Each point is reached from the start by the listed moves, each made 0, 1 or 2 times, or once backwards (-1), plus a little noise. Is the number of moves made odd or even? Then give how often each move was made.
In the rows, zero is written as 128.

Moves:
(1): [183 169 162]
(2): [ 85 130 172]
(3): [168  79 170]
Start: [137 100  73]
Points:
[147 133 143] => even (1, 1, 0)
[200 195 191] => odd (2, 1, 0)
[109 191 104] => odd (1, 1, -1)

Moves:
(1): [156 137 122 123 140 144 111 110 126 114 104]
(2): [147 142 127 134 137 125 145 108 140 146 131]
(3): [133 127 178 137 115 112 123 112 120 130 117]
(4): [130 123 128 151 136 127 128 141 133 138 123]
(5): [121 125 133 125 147 112 112 122 111 132 129]
(6): [114 113 143 141 134 163 126 103 129 122 136]
(7): [131 122 146 142 142 117 143 123 126 110 119]
(8): [129 138 139 132 142 145 147 156 116 131 124]
(9): [118 121 138 121 136 128 125 129 148 135 114]
Start: [115 144 132 125 139 122 133 131 127 124 130]
Points:
[202 163 151 177 176 226 164   7 146  92 108] => odd (2, 2, 0, 0, -1, 2, 1, 0, -1)
[114 137  99 120 166  84 135  91 106  72 149] => odd (0, 0, -1, -1, 1, 0, 2, -1, -1)
[171 145 235 184 138  77 138 135 149 127  44] => odd (1, 0, 2, 2, -1, -1, 1, 0, 1)
[133 124 201 127 153 193  61  28  65  57 104] => odd (2, -1, 1, -1, 1, 2, 0, 0, -1)
[148 157 159 185 126  29 163 115 169 198 137] => even (-1, 2, 1, 2, 0, -1, 0, -1, 0)
[104 106 154 135 136 186  92  39 100  41 132] => even (1, -1, 0, -1, 0, 2, 1, -1, -1)

Moves:
(1): [147 135 132 126 131 129 135 119 126 121 124 136 123 139 133 122 124 138
 128 128 127]
(2): [135 154 124 126 116 133 136 131 120 126 115 128 118 133 118 142 129 127
 130 135 129]
(3): [123 144 151 122 128 132 121 138 130 131 129 121 136 137 136 124 127 132
 129 130 120]
(4): [127 128 128 140 118 134 132 121 125 134 131 117 126 133 128 116 122 124
 130 123 127]
(5): [141 129 122 134 149 127 118 131 116 141 143 116 133 132 128 131 116 122
 123 129 127]
(6): [129 119 131 123 127 141 121 116 129 115 117 127 142 111 120 141 117 125
 123 120 121]
(7): [125 131 125 131 132 136 143 134 121 124 128 136 129 124 129 132 128 134
 120 115 114]
(8): [131 125 114 109 138 135 108 143 136 132 119 116 127 121 110 109 131 124
 117 123 130]
(9): [126 127 123 130 125 128 123 128 140 133 137 130 121 138 137 130 124 135
 137 121 124]
(10): [134 120 130 122 113 129 123 123 123 136 140 124 138 130 125 135 133 138
 119 141 123]
(11): [136 115 136 133 128 120 118 151 121 130 150 133 114 121 153 120 130 134
 131 120 128]
(12): [133 126 136 128 134 131 129 139 120 135 125 146 126 141 126 124 109 120
 116 142 127]
(13): [130 135 116 118 124 122 132 133 114 126 114 139 143 131 126 121 123 118
 132 112 125]
(14): [118 129 126 122 127 131 122 134 123 114 134 122 118 145 119 129 128 133
 134 122 128]
(15): [126 124 130 117 131 137 136 117 120 137 119 138 117 134 134 129 131 101
 145 124 114]
(16): [125 113 134 143 126 118 119 139 139 124 106 124 139 129 130 137 135 127
 127 122 124]
(17): [124 134 123 136 126 139 114 132 127 123 129 132 128 136 131 123 145 129
 130 132 127]
(18): [124 127 124 122 132 116 115 123 116 131 118 129 124 118 132 122 123 145
 132 136 134]
Start: [131 142 139 135 127 135 129 138 135 110 122 111 137 132 131 133 130 137
 145 114 123]
Points:
[138  93 185 196 131  93  99 189 174 111 110  86 126 129 152 128  99 149
 130 121 152] => even (0, 0, 0, 1, 0, 0, -1, 0, 0, -1, 1, 1, -1, 0, -1, 2, -1, 0)
[145 125 154 115  77 145 123 194 175 164  63  94 130 135  82 160 164  97
 105 158 103] => odd (-1, 2, 0, 0, -1, -1, 0, 2, 0, 2, 0, 1, -1, -1, 1, 2, -1, -1)
[144  90 204 126 147 115 139 166 132  46 101 144 124 164 212 153 133 104
 219   7  69] => even (2, -1, 1, -1, 0, 1, 0, -1, 0, -1, 2, -1, 1, 2, 2, 2, -1, -1)

Moves:
(1): [141 120 119 131 130 124 132 114 114 128 127 124 118 125 134 126 129 129
 127 120 133 133 130 123 128 129 129]
(2): [128 131 126 130 121 131 131 125 117 127 122 130 133 124 125 125 127 123
 123 137 123 118 131 126 121 121 121]
(3): [130 135 132 132 127 124 140 116 133 120 135 131 128 120 130 126 127 134
 123 132 129 135 130 132 123 124 124]
(4): [130 130 120 140 129 132 130 129 135 123 127 141 119 126 119 132 123 120
 129 119 127 119 122 135 127 126 135]
(5): [130 136 148 131 136 131 121 127 119 138 133 116 119 121 123 134 113 125
 133 125 128 129 126 133 124 126 129]
(6): [122 136 129 132 123 134 127 126 135 132 128 117 132 135 129 137 132 130
 127 136 130 121 130 129 127 126 134]
(7): [114 126 124 124 138 124 141 129 129 123 121 113 127 126 137 135 134 126
 132 128 135 121 146 113 136 132 133]
(8): [130 122 139 126 124 124 123 126 132 125 118 121 122 118 115 129 140 121
 129 133 124 128 128 120 111 126 129]
(9): [126 127 138 126 132 129 135 138 125 127 149 127 124 127 117 120 138 135
 105 113 115 120 134 132 136 121 134]
(10): [139 129 129 122 129 131 130 123 139 132 108 130 134 115 130 119 129 136
 123 116 131 133 139 136 131 131 135]
(11): [130 130 122 120 136 127 125 136 125 137 144 124 127 117 129 118 133 128
 128 138 134 125 119 124 125 137 128]
(12): [123 131 123 119 130 126 129 128 132 130 125 131 125 126 123 137 127 128
 126 124 134 135 122 128 119 123 120]
(13): [135 125 125 135 131 138 133 132 127 117 133 118 132 141 126 118 132 124
 134 128 129 129 121 127 117 130 133]
(14): [137 130 133 131 125 124 133 126 117 136 126 136 131 145 119 134 146 109
 127 125 141 134 134 137 129 131 120]
(15): [134 118 132 116 125 130 126 114 134 134 131 123 133 139 135 119 121 110
 125 124 133 120 127 125 130 115 127]
(16): [128 137 134 143 130 113 111 137 134 133 129 131 126 136 129 115 122 137
 135 131 132 127 131 125 117 121 121]
(17): [125 123 140 132 147 141 109 123 122 124 124 139 135 123 137 133 136 124
 115 138 128 119 122 130 124 134 124]
(18): [133 130 128 124 123 130 128 121 125 127 129 134 124 137 133 126 125 135
 124 126 130 126 130 125 117 135 132]
(19): [130 124 119 128 132 133 135 128 130 132 123 124 127 128 119 123 131 135
 134 135 134 124 128 134 129 115 133]
(20): [127 117 116 136 122 126 129 131 128 145 127 127 132 124 136 131 129 130
 122 129 134 124 127 136 120 125 132]
(21): [124 118 132 139 131 127 132 130 124 123 123 127 129 133 122 125 102 127
 118 134 135 125 134 130 132 138 142]
(22): [116 131 130 129 125 131 128 123 119 131 127 127 123 128 124 123 127 125
 127 128 132 137 121 127 129 126 136]
(23): [131 126 124 126 122 124 118 129 120 116 126 131 133 118 129 128 133 122
 135 129 124 129 132 131 128 126 144]
(24): [121 140 122 118 132 128 128 117 115 132 126 120 125 125 122 121 132 126
 125 125 130 109 124 144 119 140 125]
Start: [124 124 119 128 128 122 135 128 144 127 135 124 133 129 126 120 123 125
 127 130 121 143 128 126 134 136 115]
Points:
[190 152 176  56 152 115 101  57 113 188 145 146 156 119 145  98 153  58
 112 146 156 138 108 148 110 157  13] => even (0, 1, 1, -1, 1, -1, -1, 0, -1, 1, 2, 0, -1, 2, 2, 0, 1, 0, -1, -1, -1, -1, -1, 1)
[110 145  77 101  84 110 163 102 153 216  50 104 158 156  71 119 160  78
  90  94 177  49 192 212 110  58 135] => even (-1, 2, -1, 1, 0, 2, 1, 0, 1, 2, -1, 2, -1, 2, 2, 1, -1, 0, 2, 2, 0, 0, 1, 2)
[143  70  97  97 182 122 114  92  93 146  94  67 148 104 122 111 249  60
  78 143 187  48 183 145 112 184 177] => even (2, -1, -1, 0, -1, 2, 2, 2, 1, 1, 2, 0, 0, 2, 1, 0, 2, 0, 1, 1, 1, -1, 2, 2)

Moves:
(1): [140 131 121 126 126 125 128 117 126 131 141 124 119 126 122 132 136 138
 127 121 132 127 128 121 126]
(2): [127 135 120 132 124 131 132 123 120 132 130 120 129 132 133 126 125 123
 125 130 115 128 123 131 128]
(3): [132 132 128 126 127 130 130 139 136 132 130 127 125 133 131 137 130 121
 137 135 126 139 119 118 136]
(4): [126 121 136 142 130 126 128 130 126 126 123 137 134 123 131 130 123 136
 121 125 122 129 124 122 139]
(5): [131 129 134 123 134 124 121 127 115 137 127 126 118 129 124 127 119 125
 135 122 120 131 121 134 130]
(6): [121 129 133 121 134 130 119 133 119 125 131 128 127 130 124 137 127 114
 114 127 117 120 125 121 134]
(7): [132 130 131 121 127 126 146 129 140 123 131 112 129 135 125 127 129 121
 126 124 132 127 128 124 131]
(8): [122 128 121 130 129 130 125 138 129 126 139 124 126 132 119 136 131 132
 126 132 141 126 133 141 136]
(9): [126 123 130 135 136 142 136 129 136 125 134 129 130 135 133 124 121 119
 129 131 136 123 111 131 120]
(10): [130 127 134 136 133 132 133 127 123 130 121 132 120 115 115 113 117 129
 142 132 132 121 135 113 139]
(11): [127 126 147 130 122 121 144 115 131 119 125 128 112 114 126 121 135 112
 121 124 132 125 128 138 131]
(12): [123 128 130 126 133 118 135 123 132 122 134 137 128 132 126 133 125 125
 127 132 131 127 132 122 134]
(13): [125 125 126 131 121 117 116 139 130 124 131 138 140 132 128 125 130 132
 130 127 132 127 119 119 128]
(14): [124 124 140 135 128 131 132 129 123 141 129 122 134 142 134 119 129 129
 131 126 129 125 125 120 130]
(15): [121 126 132 124 123 133 133 123 125 123 132 125 126 126 133 127 125 129
 131 129 129 135 130 128 128]
(16): [129 129 125 138 133 124 132 120 125 120 133 125 134 123 121 125 127 124
 124 123 127 133 131 126 124]
(17): [133 127 132 129 132 131 124 120 138 117 127 130 132 127 118 128 143 127
 153 132 125 126 131 134 130]
(18): [116 126 125 127 124 131 131 131 134 132 126 124 129 133 127 132 122 124
 132 124 129 124 124 124 130]
(19): [128 129 113 136 127 128 132 125 128 110 119 136 126 138 125 126 130 124
 126 115 126 133 126 128 130]
(20): [138 115 127 135 126 123 130 135 124 123 128 127 115 131 124 146 128 120
 148 131 129 121 129 127 128]
(21): [124 123 131 126 129 125 115 126 134 118 126 124 128 127 144 127 126 123
 121 131 136 127 127 139 133]
(22): [128 115 124 127 124 134 136 124 130 127 120 122 131 130 121 123 127 126
 126 135 126 131 121 124 130]
(23): [134 126 135 125 117 128 123 116 132 131 131 130 128 129 125 135 120 119
 128 121 124 120 140 130 133]
(24): [130 128 131 118 126 131 128 127 123 131 125 132 139 124 138 128 130 119
 130 124 140 126 126 139 133]
Start: [131 133 128 140 137 131 122 124 134 140 116 135 131 124 137 124 117 126
 131 135 131 116 140 123 123]
Points:
[146  83 137 159 135 133 141  83 116 127 131 128 113 180  86 144 153 143
 173 120  91 107 118  87 132] => even (2, 0, -1, 1, 1, 1, 0, 0, 0, -1, 0, 1, 0, 2, 1, -1, 2, 0, 1, 1, -1, 2, 0, -1)
[172  94 230 110 145 148 139  87 179 113 102 121  75  80 166 139  99  63
 249 157 156 125 127 156 177] => odd (0, -1, 2, 1, 2, -1, 1, -1, 1, 1, 1, 0, -1, -1, 2, -1, 2, 0, -1, 1, 2, 0, 1, 1)
[161 123 156 153 183 125 188  94 121 122 127 126  76  97 102 104  83  65
 147 172 117  81  92  82 135] => odd (1, 2, 0, 0, 1, 1, 1, -1, 2, 2, 1, 2, 0, -1, -1, 0, 0, -1, -1, 1, 0, 1, -1, 0)
[121 102 115 163 149 114 129 147 121  84  91 178  84 150  96 124 145  90
 117 126 135 103  98 167  95] => odd (-1, -1, -1, -1, 1, 1, -1, 1, 1, -1, 2, 0, 1, 0, -1, -1, 0, -1, 2, 1, -1, 1, -1, -1)

Moves:
(1): [107 135 147 132 126 144 123 131 129 125 128 125 121 131 129 129 122 140
 131 140 130 130 101 115 125 130 136]
(2): [132 125 125 117 118 144 128 143 138 148 137 131 128 136 133 130 132 135
 138 149 124 131 124 126 115 127 132]
(3): [124 139 126 131 140 128 131 121 134 131 126 130 121 132 116 135 123 126
 124 121 130 141 134 119 133 126 128]
(4): [124 134 125 115 125 118 130 138 137 132 120 124 116 133 130 139 133 119
 126 127 126 123 130 130 141 136 132]
(5): [122 117 125 144 136 124 127 127 122 130 102 134 113 118 129 132 133 128
 113 124 151 141 129 106 111 113 129]
(6): [135 121 127 113 131 135 124 137 133 138 128 112 110 131 121 117 132 130
 130 120 128 123 134 131 130 131 127]
(7): [124 117 126 138 128 124 125 119 124 117 128 132 134 131 128 133 124 150
 120 126 130 133 128 130 132 128 127]
(8): [127 123 132 116 139 128 128 128 122 123 132 130 127 140 131 130 127 128
 127 128 121 125 117 114 141 128 126]
(9): [132 123 129 130 142 129 116 121 124 113 124 142 123 130 132 128 142 126
 137 128 132 125 139 126 121 127 130]
(10): [122 127 128 128 132 129 115 125 123 124 136 135 124 130 126 125 126 120
 121 125 125 126 127 135 122 125 121]
(11): [129 142 122 123 123 136 126 130 123 123 114 131 131 124 135 131 120 125
 131 124 132 129 132 122 127 129 120]
(12): [110 129 131 126 142 121 126 127 123 123 133 134 122 121 121 120 136 135
 128 118 130 123 133 125 135 139 129]
(13): [140 121 127 119 130 126 133 114 122 129 138 128 138 131 136 124 122 131
 151 113 124 137 127 125 123 129 128]
(14): [114 112 126 130 116 119 120 126 131 124 153 154 104 138 130 117 128 126
 140 128 118 133 110 124 137 129 129]
(15): [127 113 133 124 133 134 135 127 142 126 134 129 122 134 124 133 110 134
 129 133 124 125 114 125 131 123 131]
(16): [108 136 135 132 119 131 115 120 144 133 112 128 127 130 139 126 133 112
 139 121 118 115 142 124 127 126 129]
(17): [120 123 145 135 126 130 131 133 146 125 120 137 138 123 135 120 120 125
 136 133 133 145 133 121 120 146 119]
(18): [143 125 123 114 117 104 119 143 124 129 135 133 143 124 118 132 139 114
 142 118 134 125 129 117 126 136 127]
(19): [138 135 126 136 127 118 118 142 134 138 129 132 118 123 130 127 110 132
 123 132 128 144 131 127 123 115 132]
(20): [132 128 129 120 117 124 132 132 110 118 122 121 132 126 135 129 125 125
 128 124 112 145 129 120 129 126 128]
(21): [133 126 137 118 107 115 127 143 119 132 138 131 130 111 140 140 138 111
 128 125 123 119 129 139 138 114 120]
(22): [142 121 126 130 120 112 118 132 148 117 132 135 125 111 136 119 133 122
 122 129 137 146 123 138 128 117 129]
(23): [133 127 126 133 124 142 128 126 121 132 130 125 139 129 125 133 129 135
 126 122 117 126 124 137 137 122 131]
(24): [144 129 130 130 128 124 144 130 122 117 136 121 129 127 130 143 123 126
 133 116 121 129 116 120 122 129 119]
Start: [138 139 121 134 140 150 132 137 136 128 126 135 119 127 131 134 136 133
 137 136 125 120 133 126 139 135 142]
Points:
[123 116 136 190  90 133  96 190  88  93  88 234  29  83 195 173  97  78
 102 151 131 170 115 108 124  57 118] => even (0, -1, -1, 1, 2, -1, -1, -1, 2, 1, 2, -1, -1, 2, 1, -1, 1, -1, 2, 1, 2, -1, 1, 0)
[ 94 167 161  86  99 226 134 148 206 210 150 108  92 205 141 215 124 134
 219 174  44  69  96 118 170 117 207] => odd (2, 2, 2, 2, -1, 0, 0, -1, 1, -1, -1, -1, 1, 0, 2, 2, -1, 0, 0, 0, 1, -1, 1, 0)
[178 108 182 152  97 133 120 170 153 128 144 166 186  65 168 148  61 122
 123 139  83 232 134 151 136  64 137] => odd (0, 0, 1, -1, 0, -1, 0, 0, 0, 1, -1, 0, 1, -1, 2, 0, 2, 0, 2, 2, 2, 1, 2, -1)
[249  64  69  66  57 127 160 173 110 112 230 130  99 130 130 137 145 165
 184  75  78 167  34 127 176 117 136] => odd (0, 1, 0, 0, 0, 2, 1, 0, -1, -1, 1, 0, 1, 2, 0, -1, -1, 1, -1, 1, 0, 2, 2, 2)
[108  67 137 123 227 160  96  65  35  34 131 137  93 157 124 111 196 204
 157  23 102 116 125  99 150 173 149] => even (1, -1, -1, 1, 1, 2, 2, 1, 2, 2, -1, 2, 2, 0, -1, 0, 0, 0, -1, 1, -1, 0, 2, 1)
[242 181 148 115  68  94  84 193 106 139 107 131 142  67 201 198 169  52
 234  90 122 174 130  40  54  38 153] => even (2, 1, 1, -1, 1, 0, -1, 0, 2, -1, 0, -1, 2, -1, -1, 2, -1, 2, 2, 1, 2, 1, 0, 2)
[145 169  66 132 104 112 135 139  37 111 185 195 137 116 121 191 150 143
 164  75  91 146 160  89 125 132  95] => even (-1, 2, 2, -1, 0, -1, 2, -1, 0, 1, 2, 2, 0, 1, -1, 0, -1, 1, 0, 1, 1, -1, 0, 2)
[ 35 203 124 221 170 213  98 108 173 175  85 158  57 108  96 136  85 145
  68 154 152 122 123 117 133  66 163] => odd (1, 0, 2, -1, 1, -1, -1, -1, -1, 1, 1, 1, -1, 0, 1, 1, -1, -1, 1, -1, 0, 0, 1, -1)

Moves:
(1): [129 119 133 127 125 123 127 132 128 134 131 135 126 126 129 128 127 121
 131 134 124 129 117 135]
(2): [129 125 144 123 115 128 123 124 121 148 132 122 114 142 130 119 120 130
 121 119 136 127 119 121]
(3): [146 119 122 128 128 125 130 123 135 125 112 128 127 120 116 125 139 119
 132 134 130 133 125 116]
(4): [127 134 130 135 122 137 129 120 124 129 137 138 132 128 128 136 138 119
 128 131 135 122 125 130]
(5): [133 135 131 118 133 121 133 114 140 139 128 132 128 115 129 140 126 124
 130 124 134 122 126 134]
(6): [124 127 132 133 126 122 120 122 124 117 133 123 126 136 132 136 132 137
 125 127 118 137 122 136]
(7): [122 132 127 127 122 134 130 135 130 137 133 132 142 148 126 129 128 121
 120 136 129 135 126 123]
(8): [133 126 129 131 130 125 130 131 129 126 121 130 141 116 130 137 122 135
 148 127 119 123 135 112]
(9): [121 127 129 120 136 123 143 129 127 136 134 125 143 130 127 135 134 125
 136 111 124 117 131 143]
(10): [127 133 123 133 134 125 132 129 123 132 130 128 129 137 137 136 127 124
 134 136 130 123 125 127]
(11): [139 129 125 124 139 143 139 119 129 118 127 128 134 127 138 120 128 126
 133 126 133 136 130 124]
(12): [126 123 123 126 136 131 132 134 137 132 130 134 126 128 133 120 130 118
 133 129 134 134 133 121]
(13): [128 126 130 138 133 144 131 119 134 143 125 126 134 142 125 113 129 120
 126 139 129 132 123 120]
(14): [133 115 141 121 117 127 125 120 124 129 110 124 137 139 132 122 129 131
 121 124 129 135 124 138]
(15): [132 120 126 123 121 129 124 124 119 125 133 118 138 135 133 130 131 128
 135 127 124 129 126 136]
(16): [112 131 124 120 135 126 139 113 123 132 121 122 149 137 140 109 126 139
 131 114 127 132 120 138]
(17): [126 130 135 131 127 128 124 131 126 118 126 127 130 122 122 128 128 123
 138 124 132 130 133 131]
(18): [122 119 121 127 143 123 130 121 118 135 135 131 136 126 129 139 140 124
 126 124 123 129 124 127]
(19): [134 126 129 119 131 127 126 128 139 134 132 135 125 126 128 147 120 122
 130 123 136 120 121 133]
(20): [138 117 140 120 126 122 121 132 126 125 125 112 119 120 123 138 132 143
 142 126 143 123 128 132]
(21): [130 127 131 133 116 138 126 120 129 133 122 123 120 110 125 147 138 110
 129 122 146 138 120 115]
(22): [143 118 121 136 127 123 133 128 119 124 134 118 135 120 119 121 121 137
 134 126 121 127 139 139]
(23): [143 126 128 121 135 129 129 132 144 133 116 123 137 124 130 125 132 127
 123 128 137 130 124 114]
(24): [121 118 133 129 116 124 128 128 121 114 138 121 125 131 122 147 123 128
 118 123 123 126 132 122]
Start: [127 124 130 124 139 135 118 126 127 119 115 124 131 129 122 123 129 118
 131 135 124 130 130 127]
Points:
[ 71 111 117 115 138 166 120  91 146 155 112 164 179 156 105 210 224  30
  86 106 177 169  75 126] => even (-1, -1, 1, 2, -1, 1, 2, -1, 1, -1, -1, 1, 0, 1, -1, 1, 0, 2, 2, 0, 2, -1, 0, 0)
[135  88 115 158 151 146 172   7 109 127 145  91 187  99 120 168 174  71
  95 110 100 161  81 167] => odd (2, -1, 0, 1, 2, 2, -1, -1, 1, 0, 1, -1, 2, 0, 0, 1, -1, 1, -1, -1, 2, 2, 1, 2)
[200  35 155  80 195 136 170  84 129 153  73  93 181 102  90  69 142  88
 141  60 146 143 126 170] => even (1, 1, 1, -1, 0, -1, -1, -1, 2, -1, 2, 0, 1, 2, -1, 0, 2, 2, 1, 0, 0, 2, 1, 0)
[135  83 237  51  51 107 125  98  95 134 144  44 134 170 113 200 111 138
 113  36 191 133 118 202] => odd (0, 2, -1, 0, 2, 1, 2, -1, 2, 0, 1, 0, -1, 2, 0, 0, 1, -1, 0, 2, 1, 1, 0, 2)
[150 116 146 118 127 117 146  59 145 102 101 102 164 174 137 111  86 105
 100 110 149 179 107 145] => odd (0, 1, 1, 0, 2, 2, 1, -1, -1, 2, 1, 1, 0, 1, -1, 2, 2, -1, 1, -1, 0, 2, 1, 2)
